Each row is a point. Each copy is the shape, with its points in the same order, turned, moved and blurred by noise. Is it also mirrored, or only turned?
In the rows, zero is written as 100.

Shape, 9 rows:
113	91	89
128	130	90
113	95	106
112	63	57
41	124	109
124	117	108
135	109	109
22	115	85
126	103	106
Copy 1 (9 x 3):
121	97	81
139	117	114
105	110	85
140	73	59
74	68	142
113	128	103
121	133	89
79	38	134
114	126	89
Copy 1 is: mirrored
Copy 2 (9 x 3):
114	94	83
149	113	97
107	112	87
108	61	57
91	86	159
130	124	96
127	127	83
87	54	162
119	119	86
Copy 2 is: mirrored

Shape, 9 rows:
81	127	143	86
73	92	114	117
90	136	137	127
58	122	106	132
70	59	75	118
79	73	72	59
74	90	66	103
122	113	154	89
140	127	90	73
Copy 1, 9 rows:
58	123	109	86
70	83	90	113
59	128	108	126
61	105	66	127
103	47	72	116
121	68	76	61
112	75	62	104
77	119	149	95
135	132	118	88
Copy 1 is: only turned
Copy 2 (9 x 4):
81	105	146	81
75	82	103	107
98	113	144	123
102	64	129	121
76	62	61	107
92	77	67	45
107	69	75	93
78	147	130	89
134	139	91	73
Copy 2 is: mirrored
Copy 3:
99	97	119	142
105	69	82	113
90	104	80	151
74	65	73	130
102	48	69	67
97	71	124	50
78	69	84	69
131	127	109	130
91	150	105	79
Copy 3 is: only turned

Shape:
120	107	86	99	99	65	102	90
111	124	90	95	107	107	100	85
106	102	111	92	111	91	92	124
107	114	101	110	61	84	94	88
117	94	104	92	113	102	89	83
9	98	111	153	109	101	97	90
116	108	92	106	120	114	95	129
102	86	81	93	103	111	98	120
101	96	105	130	101	101	108	92
112	112	107	92	89	112	124	88
100	106	100	98	114	105	124	91
Copy 1 (11 x 8):
111	109	64	101	115	77	98	119
109	107	87	82	119	101	89	95
115	98	102	92	82	89	96	119
114	110	52	97	96	103	114	88
117	79	91	89	116	91	97	105
45	85	99	142	63	110	80	44
123	105	109	99	96	112	77	122
104	89	95	100	100	122	99	129
111	96	90	125	107	101	99	89
110	111	98	88	121	107	121	90
96	106	108	100	118	96	104	99
Copy 1 is: only turned
Copy 2, 11 rows:
126	116	85	106	89	103	109	86
103	114	116	94	104	124	99	80
92	109	99	94	88	92	90	112
120	85	91	81	100	129	119	107
114	100	121	97	85	100	89	86
105	55	121	92	195	94	79	119
78	117	102	104	93	115	68	98
73	94	90	100	94	102	87	83
113	86	107	117	110	119	91	105
90	99	120	107	93	126	121	92
89	105	123	111	109	109	108	89
Copy 2 is: mirrored
Copy 3, 11 rows:
113	101	97	91	119	74	104	94
102	130	97	98	94	95	116	99
103	110	92	74	101	105	86	127
116	93	126	116	99	89	107	111
112	114	87	84	81	97	95	91
20	109	142	119	87	112	45	96
103	128	74	93	109	119	91	123
96	100	78	89	106	128	100	109
93	108	92	118	91	93	79	103
96	107	88	108	77	88	121	116
80	113	80	96	88	88	105	106
Copy 3 is: mirrored

Shape, 13 rows:
102	132	93	100	132	71	105	100	58
92	101	89	86	102	104	94	114	85
94	121	87	100	129	126	92	125	95
114	106	104	65	123	152	139	69	135
126	67	89	71	87	103	90	97	106
66	63	87	85	129	142	131	128	123
134	122	85	136	70	66	122	156	136
85	128	117	66	91	81	46	28	136
98	114	93	127	146	102	24	114	99
114	85	108	109	111	91	115	38	122
90	95	144	85	84	85	73	114	90
113	116	91	137	87	97	116	88	114
72	67	84	125	76	131	118	114	22
Copy 1, 13 rows:
113	100	133	122	108	111	54	92	55
105	96	117	119	80	116	93	106	92
85	85	122	134	97	134	80	88	99
74	113	53	97	127	141	122	79	99
133	96	99	82	86	124	114	115	108
98	103	71	164	106	121	121	121	142
150	136	169	131	99	157	126	55	101
60	102	133	25	127	72	115	101	95
91	54	160	106	111	113	49	101	134
123	129	84	73	141	91	92	81	111
122	57	134	103	92	85	125	94	78
118	131	128	104	105	118	92	51	105
134	92	78	151	34	79	61	74	100
Copy 1 is: only turned
Copy 2:
95	110	98	145	147	90	95	90	100
88	98	89	105	113	86	77	103	81
88	134	96	105	110	92	91	111	74
133	143	92	35	115	96	72	65	105
109	85	85	90	100	94	29	101	97
89	118	60	58	79	96	86	69	52
137	109	78	141	53	28	85	126	108
49	96	129	64	129	84	58	103	182
44	140	111	135	92	123	79	133	103
116	101	85	88	97	114	73	66	158
80	71	142	111	94	81	70	90	96
129	109	81	105	88	83	101	114	127
120	40	84	108	111	131	117	115	45
Copy 2 is: mirrored
Copy 3:
105	105	115	72	112	52	141	65	79
78	113	94	104	102	79	110	101	82
72	111	85	78	128	76	115	108	67
108	108	44	106	146	129	145	109	108
102	109	80	147	106	84	108	103	103
51	123	45	101	97	90	138	141	93
124	160	143	96	112	52	85	144	113
97	86	67	89	143	96	71	27	157
61	58	94	77	125	45	61	96	76
128	74	74	93	98	89	123	99	153
55	105	131	115	100	103	99	74	115
133	113	95	76	97	88	96	113	99
76	102	94	105	24	101	124	99	44
Copy 3 is: mirrored

Shape (15 x 12):
84	90	76	123	63	105	62	94	131	116	116	97
101	110	124	91	58	114	110	66	65	110	76	45
137	101	119	114	62	154	71	57	100	133	127	113
152	119	63	58	109	122	105	122	114	89	86	103
165	86	149	118	102	66	83	57	116	119	81	101
95	136	112	137	133	108	116	122	78	106	130	121
86	62	118	58	102	146	72	79	85	105	75	54
116	65	108	76	107	141	96	122	92	114	58	103
121	93	133	59	74	97	88	109	59	83	131	63
90	95	148	62	107	83	86	52	53	82	89	121
135	62	116	124	131	88	97	73	81	57	78	119
76	79	99	84	95	78	130	106	122	58	137	95
77	144	67	129	114	66	122	75	135	129	125	56
123	111	97	137	75	114	139	37	55	112	77	99
141	93	81	58	100	107	96	103	66	126	124	128
Copy 1:
120	95	90	73	116	91	41	101	107	84	106	79
118	40	104	105	68	81	94	105	61	137	80	101
162	54	142	98	142	120	76	124	95	101	91	85
79	85	86	82	120	142	139	98	123	105	63	64
136	100	152	108	94	97	90	123	143	172	106	71
113	124	121	114	83	123	127	118	97	67	124	127
97	53	99	100	141	77	107	68	50	142	105	77
74	81	95	143	142	105	114	90	95	124	91	76
108	31	125	89	84	62	138	85	107	99	105	83
105	92	146	86	117	39	142	131	80	138	93	110
136	131	101	120	112	70	144	128	112	141	111	61
124	114	77	74	93	58	124	60	128	86	86	112
123	116	70	44	49	134	71	95	106	121	116	138
157	76	87	120	87	102	104	164	78	138	73	116
90	53	107	92	142	109	135	132	138	97	97	105
Copy 1 is: only turned
Copy 2:
86	99	97	131	81	119	72	75	133	71	69	87
88	42	107	99	54	142	105	114	70	106	120	122
75	77	76	120	109	120	34	114	96	97	135	92
118	128	59	89	94	72	120	129	111	96	121	118
161	97	104	115	82	105	65	110	61	92	132	41
49	136	135	94	112	84	111	141	81	110	88	60
110	16	76	72	106	118	112	98	87	76	92	115
128	70	94	103	124	91	111	120	84	100	79	123
93	47	118	99	85	112	134	139	122	86	145	92
107	34	131	55	76	77	101	101	84	131	126	70
120	86	131	100	108	44	115	81	51	73	106	64
98	115	152	72	103	105	142	84	135	82	115	96
67	161	96	94	56	161	118	75	92	95	91	60
78	85	113	133	83	111	88	74	26	125	140	97
103	83	80	114	115	81	120	125	121	141	134	76
Copy 2 is: only turned

Shape:
56	122	87	122	116	147	132	66	101	107	98	115
110	106	111	44	111	71	93	97	66	93	70	67
89	68	101	43	124	103	69	148	72	109	58	85
108	92	145	92	133	62	36	101	71	130	103	76
76	77	127	61	120	40	60	100	104	120	123	110
50	103	107	122	114	95	140	80	128	122	58	97
111	100	130	69	106	88	71	137	124	119	108	76
44	128	96	86	114	106	104	70	129	126	72	85
61	120	87	137	75	91	139	64	137	97	117	87
80	102	114	135	74	98	108	52	150	74	74	125
125	119	124	99	66	79	113	78	126	109	94	147
130	130	82	108	109	64	67	88	137	72	91	126
74	121	71	95	73	113	106	54	131	99	88	127
54	115	73	115	72	124	83	68	96	138	60	73
77	74	81	114	78	123	129	59	139	68	92	112
99	65	76	73	135	93	102	100	90	158	71	68
83	88	92	74	113	61	73	154	55	125	75	87
Copy 1 (17 x 12):
79	104	65	63	126	153	127	98	76	121	122	90
111	67	148	90	87	75	90	110	76	137	63	86
109	36	110	147	101	80	77	132	79	126	79	88
107	120	121	117	101	46	36	96	88	121	96	96
82	90	92	99	104	35	60	91	65	89	65	125
101	123	67	96	128	140	130	100	65	131	63	121
115	100	115	122	74	71	86	122	78	71	89	101
97	112	73	82	124	130	108	105	51	105	59	72
92	136	66	58	102	119	161	70	91	95	80	105
64	126	86	88	88	158	121	52	96	97	64	127
63	118	102	61	52	123	96	107	97	94	68	142
64	109	135	82	108	112	90	97	136	64	59	116
65	93	69	54	92	148	114	88	97	91	64	90
105	110	49	88	97	135	106	94	99	137	66	45
88	78	74	75	94	154	140	50	100	96	84	123
160	71	77	94	122	92	75	127	90	132	71	104
98	72	100	130	107	43	91	142	102	142	68	94
Copy 1 is: mirrored
Copy 2, 17 rows:
111	127	87	99	123	168	118	88	124	57	122	115
89	85	39	65	83	106	82	87	96	135	93	73
92	56	72	89	106	102	80	84	109	143	39	102
91	107	108	98	47	117	54	94	70	158	89	91
80	109	94	104	36	75	54	96	109	121	86	129
127	126	86	112	77	133	127	47	128	62	94	92
96	78	122	68	71	85	75	103	109	113	77	85
108	133	75	81	73	150	104	87	137	67	80	88
136	108	92	107	69	128	119	89	126	31	151	89
154	120	84	79	86	115	77	58	100	19	127	105
130	130	93	51	84	76	103	96	78	57	113	123
131	139	86	91	109	67	54	111	89	75	119	74
139	128	64	76	102	124	92	108	123	34	108	112
157	105	67	97	71	177	102	113	117	69	74	93
153	92	69	86	108	125	83	67	136	37	139	127
140	100	77	95	87	125	114	84	143	160	73	101
93	71	66	129	77	95	99	105	83	137	53	99
Copy 2 is: only turned
Copy 3:
43	119	70	101	77	131	109	119	87	110	77	107
112	87	85	100	98	40	125	78	122	57	99	86
104	60	108	69	127	26	118	94	100	102	78	77
104	46	121	146	134	64	72	88	134	70	115	96
104	65	141	112	114	56	100	76	131	111	146	138
63	97	92	105	58	108	132	136	147	124	80	108
122	71	126	77	139	85	113	112	121	71	124	101
54	104	85	98	98	107	129	97	153	95	72	113
87	119	85	84	38	155	111	111	136	104	113	118
128	112	100	112	57	149	122	106	122	134	62	132
142	123	67	125	94	110	127	126	105	109	112	140
140	134	109	122	116	123	116	75	131	126	108	93
87	130	58	87	81	130	120	82	120	123	87	128
67	78	37	80	90	114	95	87	144	99	51	105
102	98	88	88	46	146	139	83	85	130	82	124
64	36	67	96	105	61	136	96	124	108	115	75
106	67	96	77	104	22	80	101	128	107	111	76
Copy 3 is: mirrored
Copy 4, 17 rows:
76	125	114	126	78	121	107	63	64	118	101	131
139	71	59	59	115	99	102	125	77	100	84	98
119	56	105	70	148	122	110	147	79	127	65	79
124	46	93	72	119	79	49	102	136	98	59	94
93	77	103	49	133	66	92	124	142	88	62	129
92	140	103	118	79	123	124	88	89	87	50	112
109	85	97	82	114	78	101	137	139	121	90	68
78	119	71	104	96	129	127	79	109	117	66	118
69	174	82	119	79	94	92	90	97	80	100	119
110	166	116	98	73	139	97	93	125	67	109	129
135	138	116	87	59	91	95	132	124	104	108	147
142	107	91	125	114	105	93	127	144	72	131	138
96	153	90	101	97	132	106	100	101	114	116	154
85	138	65	111	102	154	70	90	88	138	64	116
96	177	123	91	108	128	108	91	84	86	122	120
131	104	93	96	152	89	103	101	80	139	35	94
105	58	88	97	136	97	80	162	83	108	47	99
Copy 4 is: mirrored

Shape (17 x 12):
94	118	109	92	89	84	89	88	55	131	142	53
98	115	81	144	97	100	51	133	105	83	114	74
104	63	73	124	126	105	86	74	145	108	74	118
150	86	121	112	144	89	96	102	107	107	60	99
36	104	46	41	119	124	106	132	151	95	121	120
139	83	99	108	67	126	84	75	133	122	85	89
70	91	75	154	91	122	103	113	109	128	82	119
66	100	129	116	121	96	59	142	78	82	105	77
96	103	127	118	62	76	119	85	123	105	158	108
113	134	97	109	86	101	113	81	70	80	82	83
109	86	91	119	108	110	148	71	115	76	69	130
51	72	129	74	108	91	56	83	100	99	115	122
104	83	79	85	109	132	106	110	112	93	107	125
113	109	106	155	115	125	71	163	97	83	125	68
86	141	100	162	154	137	103	64	138	154	83	96
124	104	103	107	167	118	58	92	78	116	79	114
164	128	131	117	104	82	107	107	102	108	96	116
Copy 1 (17 x 12):
116	95	113	146	96	125	78	26	119	101	144	115
131	136	98	96	26	119	97	84	119	94	123	73
151	125	112	75	90	91	88	158	99	90	105	121
138	84	111	91	78	116	91	116	94	137	59	131
107	137	131	158	123	83	90	166	140	92	132	35
125	127	80	100	100	130	88	110	83	65	97	134
115	106	107	104	54	70	115	127	112	52	120	116
102	120	154	105	32	113	94	63	128	103	96	76
93	122	101	119	94	105	125	70	51	99	150	112
130	69	89	112	75	105	77	68	82	83	97	87
133	64	110	89	99	88	100	144	55	86	100	98
95	137	169	93	118	92	73	80	106	101	117	94
103	97	108	104	102	114	95	143	117	88	114	80
95	109	101	106	7	140	116	88	124	102	123	87
103	94	80	117	35	53	47	139	100	94	124	155
125	80	108	68	79	98	57	107	151	129	75	111
110	84	70	100	76	111	117	83	77	139	78	123
Copy 1 is: only turned
Copy 2:
83	102	148	114	44	121	107	72	83	53	112	82
91	106	156	110	95	104	158	105	112	115	73	103
90	107	90	127	93	60	93	142	144	131	102	89
96	124	84	156	109	64	90	88	123	90	60	82
102	116	113	123	115	75	148	189	67	86	176	107
87	71	133	115	96	61	67	117	106	114	82	61
94	105	113	77	123	100	119	119	152	111	118	71
75	163	132	96	94	91	151	88	91	85	83	106
46	68	101	87	82	134	90	121	77	83	91	100
121	97	121	118	103	111	86	63	87	102	106	106
96	103	70	123	133	100	64	106	113	131	119	99
57	136	90	80	57	55	121	112	74	93	122	105
76	102	104	135	122	74	116	120	89	111	135	78
63	125	164	126	131	112	158	93	115	99	65	91
92	91	129	109	119	71	81	116	195	57	112	130
86	123	102	151	96	37	128	66	138	86	103	102
87	72	86	138	119	92	100	73	97	73	53	90
Copy 2 is: only turned
Copy 3 (17 x 12):
125	151	115	108	104	96	72	102	72	111	84	157
117	152	104	97	96	107	125	127	138	119	69	92
118	123	92	82	134	119	141	74	87	94	124	42
103	84	103	112	156	106	96	85	127	84	116	80
57	121	85	59	42	129	160	96	70	138	153	106
108	124	118	91	137	115	108	135	64	70	99	57
120	131	65	81	107	94	165	97	93	69	84	90
103	114	118	110	76	89	116	84	136	125	57	113
162	105	101	130	92	131	125	135	53	110	104	120
132	112	80	66	107	113	63	115	101	83	87	114
137	68	58	59	126	127	115	94	85	87	117	74
110	111	111	124	56	97	107	59	66	125	95	77
85	96	74	76	108	104	124	112	75	123	115	81
94	127	101	104	124	103	138	134	149	132	48	111
93	146	57	106	145	173	140	63	97	47	82	106
71	126	71	117	139	101	82	62	122	104	97	75
122	89	84	136	138	117	80	138	117	81	116	100
Copy 3 is: mirrored
